Each row of a before or after table is a point. One or more steps were done to the points. Then noise was added and the rows were shuffled. The steps act on how far a point lies along the listed directions, d1 being the first. What was done? A step turns or swaps two directions, mirrors them in a line or flattens them onto one, adds a multiple of one to another, or multiplies one. Angles are multiples of 10 degrees, from the lower direction toward the higher: turns from -170 to 170, lines from 10 to 170 but not 90. Use the fewest steps. Two steps may share a direction if one is a turn and the other turns, adds or multiplies; they go together, in the order done. Otherwise the lowest direction goes first.

Directions:
(1): [4, 47]
(2): [-47, 4]
Before (11 x 2)
[[44, -35],
[-34, -4],
[-6, -4],
[56, -40],
[0, 38],
[-29, -26],
[15, -42],
[73, -58],
[-27, -13],
[-17, 3],
[4, -25]]
After (11 x 2)
[[-34, -14],
[-31, -6],
[-5, 38],
[24, 54],
[-32, 11],
[21, -30],
[28, 64],
[-6, -3],
[-6, 25],
[32, 88],
[-16, -14]]
Steps: mirror d1 and d2 in the line at 110 degrees

Directions:
(1): [-26, -42, 34, 30]
(2): [-57, 18, -28, 9]
(3): [20, 22, -8, 59]
(4): [-11, 43, 50, -6]
Before (13 x 4)
[[-16, -26, 18, 32],
[-32, -26, 55, 1],
[30, 12, 72, -2],
[46, 0, 30, -16],
[9, -35, 52, -5],
[26, 76, 28, -80],
[31, 4, 37, -30],
[24, 18, 6, -17],
[-27, 4, 59, 20],
[29, -4, 19, -56],
[8, -3, -1, -6],
[-61, -34, 27, 58],
[-61, -9, 45, -19]]
After (13 x 4)
[[-1, -51, 72, 29],
[-6, 27, -54, -85],
[-67, 8, 6, -19],
[-25, -2, -53, -16],
[-14, -22, 34, 25],
[-4, 1, -10, 0],
[2, -67, 22, -14],
[-29, -51, 21, 9],
[-13, 18, -18, -20],
[-45, 18, -24, -7],
[-40, 5, -29, -19],
[-32, -32, 43, -9],
[-53, -30, -4, 12]]
Steps: multiply d2 by -1; turn d3 and d4 by 70 degrees; multiply d3 by 0.7

Directions:
(1): [-2, 54, 3, 35, 31, 40]
(2): [-16, 52, -17, -4, -53, -25]
(3): [-9, -22, -57, 53, 0, -12]
Before (11 x 6)
[[13, -12, -11, 15, 13, 20],
[11, -31, 1, -7, 18, 7],
[14, -17, 0, -6, 16, -10],
[-4, -19, -20, 10, 11, 0],
[2, 8, 2, -5, -18, -7],
[1, 1, 31, -21, 13, 21],
[-3, 5, -12, -1, -23, -22],
[-9, -2, -11, 18, 16, 5],
[-1, 16, 11, 13, -4, -9],
[-3, -35, -16, 10, 7, 7],
[-1, 78, -19, 54, 20, 28]]
After (11 x 6)
[[23, -39, 0, 17, 44, 36],
[-4, 30, -7, -7, -42, -19],
[-5, -11, -5, 19, 31, 13],
[-5, 32, 7, 10, -21, -17],
[2, -35, -14, 15, 32, 12],
[22, -43, 7, -2, 43, 2],
[9, -29, 39, -22, 36, 30],
[-11, 121, -19, 42, -17, 13],
[7, -65, -7, 16, 42, 25],
[25, -76, 14, -2, 64, 29],
[-14, 41, -26, -2, -58, -39]]
Steps: turn d1 and d3 by -10 degrees; multiply d2 by 3

Directions:
(1): [-32, 29, -14, 5, -8, -31, 74, 21]
(2): [-1, -39, 61, -4, -8, -60, 0, -1]
(3): [7, 15, 7, 50, -78, 4, -10, -8]
Before (8 x 8)
[[-9, 19, -8, 11, -31, 12, 13, 3],
[-16, -28, 26, -10, 7, -31, 23, 13],
[-1, -3, -5, 5, 5, -8, 4, 12],
[19, 3, -10, 22, -45, 34, -37, -2],
[-9, 31, -30, 30, -4, 20, 15, 5],
[-19, 11, -15, -13, 13, 0, 46, 12],
[2, 12, -13, -17, 15, 29, -14, 0],
[7, -22, 23, -15, 19, -12, -22, -6]]
After (8 x 8)
[[-27, 3, 15, -15, 3, -37, 51, 16],
[12, -5, 0, -27, 29, 31, -41, -5],
[38, -67, 48, -30, 22, 6, -91, -13],
[-25, 25, -21, 31, -45, -1, 51, 17],
[30, -10, 1, 12, -16, 43, -74, -23],
[-51, 45, -35, -2, -2, -25, 121, 33],
[-6, 6, -11, 9, -1, -10, 17, 14],
[-31, 9, 1, -5, 40, -38, 60, 20]]
Steps: multiply d1 by 3; swap d2 and d3

Directions:
(1): [-23, 32, -2, -52, -57, -16, -9, -25, -40]
(2): [-65, -26, 23, -31, 33, -9, -15, 47, -14]
Before (13 x 9)
[[-79, -21, 25, -48, 40, 4, -16, 72, -51],
[-59, -25, 26, -33, 30, -25, -16, 47, -15],
[39, 9, -15, 27, -2, 38, -6, -29, 18],
[30, 30, -21, -1, -22, -9, 11, -35, 2],
[43, 34, -17, -15, -36, 6, 6, -47, -16],
[-109, -16, 13, -74, 18, -9, -45, 28, -52],
[-67, 8, 2, -79, -15, -25, -15, -2, -56],
[-69, -8, 10, -59, -2, -20, -32, 53, -47],
[-39, -18, 8, -18, 16, -8, -12, 25, -10],
[17, 26, -21, -6, -49, -8, -13, -32, 1],
[-67, -19, 13, -36, 27, -3, -17, 35, -15],
[20, 27, -12, -24, -56, 6, 1, -42, -11],
[-50, -21, 37, -31, 31, 1, -22, 29, -18]]
After (13 x 9)
[[23, -11, -8, 34, 32, 38, -8, -3, 25],
[-15, 13, -6, -30, -31, -14, -8, -13, -23],
[-19, 27, 18, -48, -42, -4, -19, -30, -41],
[-78, -7, 9, -73, 5, -23, -14, 14, -50],
[-82, 21, -5, -86, -40, -11, -39, -21, -69],
[-5, -16, 0, 16, 49, -1, 6, 23, 24],
[-29, 48, -4, -70, -61, -2, -10, -12, -80],
[-21, -26, 5, 11, 33, -1, -17, 35, 25],
[-22, 28, 3, -53, -51, -29, -11, -22, -41],
[-37, 27, -8, -52, -46, -5, -13, -22, -35],
[-49, 22, -2, -67, -43, -25, -28, 19, -61],
[-4, -30, 14, 9, 68, 15, -1, 35, 11],
[-29, -39, 16, -1, 44, 16, -5, 41, 21]]
Steps: swap d1 and d2

Directions:
(1): [18, 16, 75, -34, -24, 16, -8, -42, -39, 16, -41, 3]
(2): [3, 49, -48, 18, 7, 14, 25, -8, -25, -27, -60, 51]
(3): [-66, -10, 3, 27, -23, -33, -26, -22, -43, -54, -3, -26]
(4): [-17, -17, -21, -28, 28, 86, -32, 16, -43, -9, 15, -10]
(5): [-10, 28, 47, 7, -10, -2, -21, 56, -7, -23, 39, 67]
(6): [-4, 35, 6, 42, -24, 51, 2, -62, 38, -10, 44, 1]
Before (10 x 12)
[[18, -34, -56, 6, 19, -30, 18, 25, 27, -8, -11, -15],
[3, -8, 10, -13, -8, 14, -12, 4, -5, 2, 30, 2],
[30, 14, 39, 26, -7, -9, 5, 15, 46, 24, 40, 32],
[-30, 10, -26, -1, -22, 25, -20, 1, -16, -17, -1, -8],
[-5, 30, 19, 56, -27, -6, 12, -37, 27, -30, -3, 16],
[-18, -15, -16, 18, -9, -36, -1, 11, -6, -20, 5, -2],
[40, 7, 9, -21, 2, 2, 16, 38, 26, 24, 20, 46],
[13, -7, 16, -2, -29, -33, 30, -58, -8, 19, -39, -14],
[-20, 28, 3, 18, -5, 9, -11, -5, -8, -19, 16, 12],
[-3, 31, -24, 17, 17, 63, -8, -7, 11, -26, 40, 25]]
After (10 x 12)
[[-22, -13, -10, 24, -10, -18, -11, 6, -1, -21, 29, -4],
[6, 18, 10, -1, -12, 23, -7, 7, -18, -14, 22, 45],
[20, -55, -72, 7, 19, 7, 13, -31, 49, 11, 6, -76],
[-1, 19, -2, -20, 39, 20, -23, 72, -41, -25, -5, 61],
[20, -34, -40, -6, -20, -45, 50, -98, 16, 39, -64, -76],
[-2, 9, 9, 19, -1, -56, 14, 42, -12, -29, -41, 34],
[-22, 21, 22, -1, 0, -16, -24, 46, -31, -27, 14, 40],
[-24, -9, -17, -18, -20, 11, -22, 18, -28, -11, -8, -14],
[31, 33, 50, -10, -8, 9, -1, 71, 29, 6, 65, 95],
[17, 58, 43, 37, -1, -12, 2, 78, 17, -9, 34, 122]]
Steps: turn d1 and d4 by -20 degrees; turn d2 and d6 by -120 degrees; multiply d5 by 3

Directions:
(1): [3, 0, -62, -7, 24, -63, 44, -33, -2, 48, -3, -24, -1, 35]
(2): [23, 2, -18, -53, 58, 3, -34, 22, -19, 3, -30, 65, -31, 23]
(3): [-61, 13, 47, -40, -8, -1, 19, -6, -58, 52, -24, -5, -10, -28]
(4): [-24, -19, 6, 49, 6, -47, 18, -40, -3, -41, -42, 58, -15, -34]
Before (9 x 14)
[[31, -27, -5, 46, 31, -27, -9, -14, 37, -63, 4, 53, -15, -4],
[-12, -2, -15, -21, 19, 2, 1, -1, 10, 25, 29, -24, 3, -18],
[-7, 1, -21, 28, -2, -8, 9, -28, 27, 14, 1, -27, 1, -8],
[12, 3, -28, 34, -23, -9, -21, 6, 40, 1, 16, -32, 13, 9],
[26, -1, -35, -34, 62, -57, 22, -12, -18, 21, -47, 64, -28, 11],
[7, -9, 1, 43, 4, -1, 8, -15, 1, -53, -7, 23, 2, -13],
[-6, -13, -16, 7, 11, -41, 25, -20, -4, -11, -17, 41, -21, -17],
[-17, -13, -63, 29, 23, -121, 78, -82, -3, 58, -21, -48, 14, 38],
[-5, 8, 16, -9, -10, 47, -15, 18, 11, 14, 8, -35, 23, -10]]
After (9 x 14)
[[-28, 7, 50, 34, -61, -9, 53, -17, -1, 16, 13, -56, 27, -50],
[26, -8, -25, 9, 32, 14, -24, 7, 30, -20, -15, 25, 6, 6],
[-5, 7, -29, -10, 21, -7, 2, -18, 9, 39, -7, -16, -10, 8],
[-23, 15, 55, -53, -2, 34, -4, 26, -27, 52, 35, -39, -2, -5],
[16, 12, -37, -18, 9, -7, -30, 19, 16, 35, 6, -19, 0, 28],
[-15, 15, 22, -40, 12, 27, 4, 12, -45, 23, -1, -7, -1, 2],
[-36, 3, 22, -16, -24, -9, 33, -8, -22, 29, 3, -15, -6, -29],
[1, -13, -30, 8, 24, -13, 0, -13, 29, -6, 23, -4, 2, -21],
[-35, -3, -41, 14, 4, -101, 82, -73, -16, 81, -7, -83, 23, 32]]
Steps: mirror d1 and d2 in the line at 160 degrees; swap d3 and d4

Directions:
(1): [44, -51, 7, 59, -13, 46, -9, 10, -33, 40, 18, -11, 59, -20, -2, -35, -6, -36]
(2): [19, -29, -12, -9, -11, 24, -90, -64, 16, -21, 20, -17, -4, 0, -10, 48, -41, 18]
(3): [41, -45, 16, -28, -22, 30, -7, 51, 34, -9, -86, -8, 8, 25, 5, 29, 30, 17]
(4): [-51, -20, -1, 57, 16, -31, 18, -21, -10, -11, -55, -15, 41, 42, -58, 14, -36, 16]
(5): [4, 11, 68, -47, 56, 1, -6, 24, -5, -5, 12, -58, 27, 27, 22, -24, -59, 0]
(6): [0, -53, 5, -14, -21, -8, 43, 2, 44, -25, 50, 21, 31, -18, -9, -31, -13, 83]
Before (13 x 18)
[[-5, -26, -14, -5, -15, -6, -3, -36, 11, -27, 57, 21, 1, -16, -13, -17, -1, 43],
[11, -23, -33, -14, -36, 8, -12, -14, 43, -14, -20, 19, 5, -24, -22, 28, 30, 42],
[44, -26, 32, -26, 17, 27, 42, 46, 28, 18, 31, 9, 16, -20, 48, -50, 25, 17],
[-21, -12, 2, -28, -7, -7, 46, 11, 45, -31, -28, 14, -17, 15, -8, 25, 28, 61],
[-24, 4, 20, 17, 33, -19, -9, 20, -23, -10, -32, -35, 23, 28, -13, -10, -22, -10],
[23, 8, -20, 5, -27, 3, 40, 15, -15, 43, 42, 26, -7, -23, 29, -37, 38, -3],
[20, -38, 20, -15, -9, 24, -39, -31, -6, -11, 81, -6, 14, -37, 28, -12, -24, -6],
[-12, -11, -22, 26, 6, -2, -31, -47, 7, 1, -22, -7, 14, -4, -31, 45, -31, -3],
[-52, 51, 20, -18, 20, -24, 24, 3, -13, 14, 52, 17, -29, -27, 5, -31, 9, -1],
[26, -14, 37, -31, 20, 37, -37, 23, 18, 0, -27, -59, 12, 9, 9, 18, -30, -2],
[11, 20, 9, -15, 21, 17, -62, -49, -30, 12, 52, 2, -20, -11, 11, 20, -23, -39],
[-45, 15, 20, 19, 17, -30, 59, 8, -6, -1, 38, -17, 35, -11, -38, -19, -27, 66],
[-12, -13, -30, -12, -24, -11, 33, -37, 7, -13, 82, 36, 3, -33, -18, -6, -1, 53]]
After (13 x 18)
[[-5, -57, -9, -16, -23, -11, 13, -37, 34, -41, 88, 26, 15, -24, -17, -32, -12, 90],
[-53, 49, 26, -26, 24, -27, 35, 15, -10, 14, 48, 12, -26, -25, 8, -37, 6, 1],
[7, -36, -37, -14, -47, 5, -2, -24, 56, -20, 3, 27, 14, -32, -27, 20, 21, 67],
[-23, 13, 19, 18, 37, -15, -18, 25, -29, -2, -51, -37, 15, 31, -10, -2, -13, -25],
[-11, -9, -24, 29, 10, 4, -52, -58, 1, -1, -25, -16, 7, -2, -30, 57, -39, -13],
[30, -14, 31, -31, 16, 42, -53, 19, 15, 1, -41, -59, 8, 12, 10, 31, -24, -10],
[42, -48, 31, -30, 6, 20, 70, 55, 45, 11, 45, 22, 28, -29, 44, -67, 29, 52],
[-45, -15, 30, 10, 11, -33, 89, 18, 16, -14, 59, -8, 55, -19, -40, -43, -34, 110],
[-23, -28, 1, -31, -20, -14, 67, 12, 62, -40, -6, 28, -9, 5, -14, 13, 30, 95],
[24, -57, 22, -23, -15, 24, -40, -39, 11, -23, 95, -7, 23, -40, 26, -13, -36, 20],
[21, 6, -15, 3, -27, -4, 57, 19, -13, 42, 56, 30, 0, -24, 30, -49, 39, 6],
[-12, -44, -24, -23, -33, -17, 59, -38, 34, -29, 119, 44, 23, -46, -24, -30, -17, 109],
[18, 32, 13, -17, 31, 26, -91, -56, -44, 16, 35, -16, -29, 0, 14, 37, -29, -66]]
Steps: multiply d2 by 1.3; turn d3 and d5 by -10 degrees; multiply d6 by 2
